Each row is a point. Any point is a mix of the corners, with weights that add up to 1. It lies inside the corners' shape when no weight is negative. Say inside or outside, and name the corners with a negative weight.

Corners:
(1): [-2.7  0.1]
(2): [ 6.0 -1.7]
(3): [-0.2  3.4]
Points:
[ 6.1 -1.1] -> outside (1)
[-1.1  3.3] -> outside (2)
[-1.8  3.8] -> outside (2)
[-2.2  0.2] -> inside
[-2.5  3.0] -> outside (2)
[-2.3  0.2] -> inside
[-0.5 -0.1] -> inside

Corners:
(1): [ 6.9  1.9  0.9  3.6  0.2  5.5  2.1 -1.4  0.7]
(2): [ 0.5 -1.8 -1.4 -1.0 -3.5 -2.4  0.1 -5.7  6.6]
(3): [-3.7 -0.7  1.6  2.9 -1.3 -0.7  2.0  1.6  1.4]
(4): [-4.7  1.0 -2.9 -1.4 -1.6 -2.6 -0.3  0.8 -2.9]
(5): [-1.8 -3.3 -2.3 -0.2  3.3 -1.0 -1.1  2.1 -1.9]
(6): [-4.2 -2.1 -1.2 -1.1 -1.8 -2.7 -3.9  4.3 -2.0]
(7): [ 8.8  3.0  3.6  2.9  3.2  0.6  4.1  1.8 -1.0]
(8): [ 6.2  1.6  5.5 -1.7  3.8  4.1  3.7 -0.7  1.9]
(9): [ 4.1 -4.8 -1.6 -4.9 -5.4 -2.5  4.2 -2.7  4.4]
(10): [-3.3 -2.4  1.1  0.3 -0.4 -3.2 -2.6 -0.2 -4.0]
Points:
[ 3.5  0.9  2.1  1.9  1.0 -0.1  2.5  1.1  0.0] -> inside
[ 2.6  0.5 -0.7  0.3  2.6  0.7 -0.1  0.6  0.0] -> outside (3, 9, 10)
[ 0.0 -2.4  2.1 -1.5  1.3 -0.9  0.1  3.6 -0.8] -> outside (1, 2, 4)
[ 1.6 -0.9  0.4 -0.8 -1.8  1.7  4.3 -3.6  6.0] -> outside (6, 7, 10)
[0.8 0.7 1.0 1.3 0.4 0.7 1.1 0.0 1.5] -> outside (9, 10)

Corners:
(1): [-3.6 -3.4 -2.6  3.0 -4.7  3.1 -1.5 -3.1  1.2 -4.4 -2.0 -1.8  4.0 -1.2
 -3.9 -0.3  1.8 -1.4 -2.5  0.4]
(2): [-4.5 -3.8 -1.7 -0.7 -2.7  0.7  2.0 -0.8  2.9 -3.4 -2.1  6.7 -4.0 -2.5
  0.4 -2.3  2.5  0.1  0.0  0.6]
(3): [ 1.6  0.8  3.1  4.0  7.3 -3.7  3.0  3.8 -3.4  3.5 -0.6  4.1 -4.6 -1.2
 -3.8  2.7 -2.2  6.2  1.8  2.0]
(4): [ 5.4 -0.5 -2.7 -1.0  2.8  0.0 -1.2 -0.5 -1.1 -2.2 -1.2 -0.1  3.8  5.9
  2.6 -2.1 -0.6  2.8 -3.3 -5.5]
(5): [-1.8 -6.0 -0.9 -5.0  1.7  4.9 -4.6  2.5 -2.2 -6.1 -4.1  1.6  0.2  3.5
 -3.1 -3.1 -1.9  1.8 -2.7 -5.2]
(6): [ 3.1  3.0  2.9 -0.6  7.1  3.6  1.4  2.2  0.0 -1.2  2.1 -5.1  4.0 -2.4
  4.3  0.3 -0.4 -0.4  2.1  0.0]
(7): [ 1.9  0.8  4.7 -3.2  3.0 -3.5 -4.8  1.6  4.6  0.6  3.9 -4.6  4.4  4.7
  3.1  0.4  2.3  4.6  1.8 -2.5]
(8): [ 2.1  3.0  0.0 -7.1  4.0  1.6 -1.9 -1.1  4.3 -0.8  4.7  1.9  2.5 -0.8
  2.6  0.6 -7.4  0.1 -3.5 -0.9]
(9): [ 2.9 -5.2  3.1  3.8  1.3 -4.8  3.9 -0.3 -2.6  5.4  1.2 -2.9 -1.8  2.4
 -2.0 -3.0  0.7  0.4  1.8  1.4]
(10): [ 0.4 -5.7  3.1  2.5  0.3  1.3  2.8  0.9 -0.4  3.3  0.2  6.3 -2.0  0.8
 -1.5  2.3 -2.6  1.8 -0.1 -0.2]
(11): [-2.3 -0.4 -1.3  5.1  4.9  4.9 -2.3  5.3  0.6  5.0  3.2  6.1 -0.6  5.8
  0.8 -1.1  3.8  0.2  1.2 -1.3]
(12): [ 2.2 -2.4  0.1 -0.5 -1.7 -3.6 -4.2 -2.1  0.3 -4.7 -1.3  1.1  7.1  0.1
 -2.6 -4.7  1.9  4.9  1.5  2.0]
(13): [ 0.0  4.3  1.6 -2.7 -3.5  0.6  1.7 -3.4  0.4  4.2 -0.3  5.8  3.6 -3.5
 -2.0  0.8 -2.5 -0.3 -1.7 -4.0]
(14): [ 1.1 -7.7 -2.2 -2.0  3.1 -1.4 -0.4 -0.7 -2.9 -1.3 -2.4 -4.6  7.5  1.9
 -1.0  2.6  3.0 -1.4  0.4 -4.9]
(15): [ 0.9  1.7  3.9 -3.3 -2.2  0.0 -3.2 -1.9  2.5  4.4  4.2  3.9 -2.5  0.1
 -0.7  2.0  0.0  2.2  2.7  3.5]
(16): [-0.1 -3.1 -1.0 -2.1  3.2  1.3  1.8 -3.7 -1.5 -1.4  0.9  1.4 -0.3 -3.4
 -2.8 -1.0  1.2 -1.2  2.4 -4.0]
(17): [-2.2 -3.9  1.5 -7.0  0.3  3.8  4.7 -6.0  0.1  5.9 -0.6  8.2 -6.5  1.5
 -3.8 -0.7 -4.1 -1.9 -7.2 -1.1]
(18): [-5.3  1.7  2.6 -2.3 -2.0  0.3 -0.1 -4.8 -1.3 -2.6  2.1  4.4 -5.7 -4.5
  1.1 -2.4 -3.6  3.8  0.0  4.4]
(19): [-0.1 -1.9 -0.2  0.5  4.1  2.6  5.4  2.7 -2.1 -2.7  1.7  4.5 -1.7  0.3
 -4.4  1.2 -3.5  3.6  1.8  1.3]
(20): [-1.9 -6.7 -1.0  3.9 -3.0 -4.2  3.3 -2.2  1.5  6.5  2.5 -6.4  3.5 -3.0
  1.3 -1.9  4.7  1.6 -0.1  2.2]
(21): [ 1.5 -4.8 -1.3  0.2 -0.4  3.8  1.0 -4.1  3.0  4.4  0.8 -2.1  4.6  2.7
  0.3 -2.9 -3.6 -1.4  1.2  0.9]
Points:
[ 0.4 -1.4  0.5 -1.7  1.8 -0.2  0.2 -0.6  0.3  0.2  0.9  1.1  0.7  0.4
 -0.1 -1.2  0.0  1.8  0.5 -0.8] -> outside (1, 10)
[ 0.3 -1.6  0.6 -0.4  1.5  0.6  0.8 -1.0  0.0  0.4  0.8  0.6  1.3 -0.9
 -0.7 -0.6  0.0  1.0  0.6 -0.6] -> inside
[ 0.7  1.3  3.1 -1.8  1.4  0.4  0.2 -1.8  1.3  5.4  3.0  4.6 -1.9 -0.1
  0.5  0.2 -2.0  2.2 -0.1  0.9] -> outside (1, 2, 5, 9, 14, 19)
[ 0.1  0.0  1.1  0.2 -0.4  0.0 -0.6 -1.2  2.0  1.7  1.3  1.7  0.6  0.7
  0.9 -1.5 -0.1  1.8 -0.5  0.9] -> outside (5, 14, 16, 19)
[-1.2 -1.3  1.0  0.7  0.2  0.7  2.0 -0.7 -1.1  0.5  0.4  4.1 -2.6 -1.7
 -1.6 -0.8 -0.4  2.1  0.2  1.1] -> outside (7, 8, 14, 21)
[-0.8 -0.8 -0.3 -0.3 -0.4  2.7  0.3 -2.0 -0.1 -0.8  1.3  2.1  0.8 -0.9
  0.0  0.2 -1.0 -0.8  1.0  0.0] -> outside (3, 5, 7, 12, 17, 20)
[ 0.4 -0.9  2.1 -1.9  3.1 -2.2  0.1 -0.1 -0.4  2.3  2.8 -1.6  1.5 -0.8
 -0.6 -0.4  1.1  2.6  1.1 -0.3] -> outside (1, 2, 4, 10, 21)
[ 1.1 -2.3  0.2 -0.7  0.9  0.0  0.3 -1.3 -0.6 -1.2 -0.6 -1.3  3.2  0.7
 -1.2 -0.7 -1.5  1.7 -1.6 -1.0] -> outside (2, 11, 15, 16)

Corners:
(1): [ 1.9  6.2 -2.7  0.0 -5.8 -1.4  0.1 -6.1  0.1  1.2 -2.4  4.8  2.8 -0.5
  1.6  6.0  2.1  3.4 10.9  1.8]
(2): [-1.7  2.3 -4.5  1.2  1.5 -3.9  3.7  5.1  4.4  4.8  2.9 -1.3 -3.9  2.8
  3.5  1.3  2.4  2.1 -0.6 -3.0]
(3): [ 3.0  1.9  2.2  1.1 -1.8  2.2 -2.5 -1.5  2.5 -1.8  1.0 -7.5 -2.0 -1.4
  3.2  0.7 -0.4  1.2 -1.9 -2.9]
(4): [ 3.1  0.2  0.0 -6.4  0.1  1.6 -0.1  0.8  1.3 -3.4  0.0  0.1  3.3  3.8
 -3.5 -0.8  0.3  1.2  0.4  0.3]
(5): [ 6.4  0.8 -4.3 -0.3  2.7  1.1 -1.7 -3.8 -4.9 -3.9  0.3  3.7 -1.7 -2.3
 -0.8 -1.3  1.8  1.1 -1.0  1.9]
(6): [ 0.9 -2.7 -3.9  0.6  4.0 -4.0 -0.1  0.9 -0.6  1.2  6.3  2.4  0.9 -2.5
  0.1 -0.5  1.8  4.1 -3.2 -5.8]
(7): [ 4.1  2.2  1.6 -2.0  1.4  1.1 -5.7  1.0 -0.9 -3.8 -2.1 -1.5 -2.4 -3.9
 -1.2  1.0 -0.9 -1.0  2.9 -5.2]
(8): [-4.5  2.3 -1.3  0.0 -4.7 -1.6 -2.4 -2.7  2.9  1.6 -1.6 -1.7  3.7  6.5
  4.0  1.8 -0.6  7.7  1.2 -0.9]
(9): [ 2.9  1.7 -3.9  5.6 -3.9 -0.9  2.7 -2.8  3.4 -4.9  2.9  4.4 -3.5 -2.1
  2.9  0.6 -2.0 -2.2 -2.0 -4.3]
(10): [ 4.2 -0.7 -4.2  3.1  2.1 -2.7 -0.2 -0.2  2.1  0.4  3.1 -1.5 -1.4  1.6
 -0.9  3.2  6.1 -1.8 -1.7 -2.9]
(11): [-3.3  7.0 -5.2 -1.6 -2.1 -2.4  5.9 -0.7 -1.0 -3.4 -4.1  0.4  2.1 -3.5
 -3.2 -0.1 -3.7  3.1 12.6  2.2]
(12): [ 2.6  0.9 -6.1 -1.1 -8.7  3.2  3.5  3.6 -2.9 -0.3 -3.2 -1.4  0.4  0.4
 -1.8 -2.5  1.2 -0.5 -2.5 -0.4]
(13): [-1.5 -1.2 -6.2  1.3 -2.1  0.4  1.4 -0.2 -1.4 -1.3  4.0  2.6  2.3  2.4
  2.0  5.3  1.8  2.0  2.1 -0.6]
(14): [-2.7  0.4 -4.3 -5.7  0.9  6.2 -3.5  8.1 -0.6  0.2  1.9 -1.5 -2.8 -4.0
 -5.4 -0.3  1.7 -0.7  1.6 -3.2]
(15): [-5.3  3.2  3.2 -2.9  4.5  1.1  3.2 -4.1  1.9  0.4 -1.6  0.0  2.7 -3.7
 -1.5  3.1  1.1  0.7  0.4 -2.3]
(16): [ 4.4  2.2 -4.0  0.7 -0.3 -2.5  4.4  1.2  0.5  0.4  4.3  5.5 -5.6  5.3
 -0.4 -1.3  3.8 -4.4  7.8 -1.3]
(17): [-0.4  0.2 -0.5 -1.2  1.0  1.3  0.4  0.0 -3.0  1.6 -1.0 -2.9  4.4 -1.1
 -4.0  2.0 -0.2  2.4 -2.0  1.0]
(18): [-2.4  3.5 -3.4 -7.8 -2.7 -1.6  0.5 -0.3 -2.4  2.1 -1.0  1.3  0.3 -2.6
 -3.1  1.7 -1.1 -0.5  6.7 -0.6]
(19): [ 7.4 -0.8 -5.7 -0.9 -2.5 -0.5 -1.0 -4.2 -0.3  2.6 -0.2  5.7 -0.6  1.7
  5.1 -1.2  0.9 -4.2  5.9  3.3]
(20): [-3.2 -6.8 -4.8  1.0 -2.4 -1.5  1.2 -1.3  1.0  2.7 -3.5  0.1  4.0  1.5
 -1.2  0.8 -1.2  8.2 -3.9 -0.2]
(21): [-3.4  0.8  2.5 -4.0  3.0 -2.9  1.6  2.7  2.4 -2.4  3.4  2.1 -0.2 -4.6
 -4.5 -1.3  1.9 -2.4 -2.9  0.0]
Points:
[ 3.9 -1.4 -1.4  2.6  0.6 -0.1 -1.6 -1.9 -0.3 -2.3  1.7  0.6 -1.1 -0.8
  0.9  0.2  1.2 -0.2 -3.8 -3.2] -> outside (1, 2, 4, 11, 14, 18)
[ 0.7  0.8 -2.5 -1.1 -0.6 -0.7 -0.2 -0.6  0.0 -0.8  0.7  1.1  0.1 -0.4
 -0.3  0.7  0.1  1.8  1.8 -0.4] -> outside (10, 12, 15)
[-0.7  1.2 -1.9 -1.4 -0.3 -0.9  0.9  0.5  0.8 -0.5  0.9  1.1  0.0 -0.5
 -1.2  0.4  0.9  0.6  1.5 -0.9] -> inside
[ 0.5  2.4 -1.9 -2.2 -0.8 -0.4 -0.5 -0.1 -0.4 -1.0 -0.8  0.2 -0.2 -1.7
 -1.1  1.0 -0.2  0.6  3.6 -1.6] -> inside
[-0.2  1.1 -3.0 -1.3 -0.3 -0.5  1.0  0.3  0.3 -0.1  0.3  0.9  0.5 -0.4
 -1.3  1.0  1.0  0.9  1.8 -0.8] -> outside (3)
[ 1.0  0.8 -4.2  0.3 -2.3 -1.1  1.0  0.0 -0.1 -0.4  0.1  0.1 -0.4 -1.0
  0.9  0.1 -0.5  0.9 -0.2 -1.3] -> outside (1, 4, 14, 15, 16)
[ 2.5  1.7 -1.9  0.0  0.6 -1.2  1.2  1.0  1.5 -0.6  1.9  0.4 -1.0  0.3
  0.6  1.1  1.6 -0.8  1.3 -2.1] -> outside (5, 8, 14, 18, 20)
[ 1.3 -0.1 -6.1 -2.0 -2.5  0.8  1.9 -2.0 -2.7 -0.3 -1.2  2.8  2.6 -2.0
 -2.4  1.1  0.5  0.7  1.9  0.5] -> outside (2, 3, 7, 8, 16, 21)
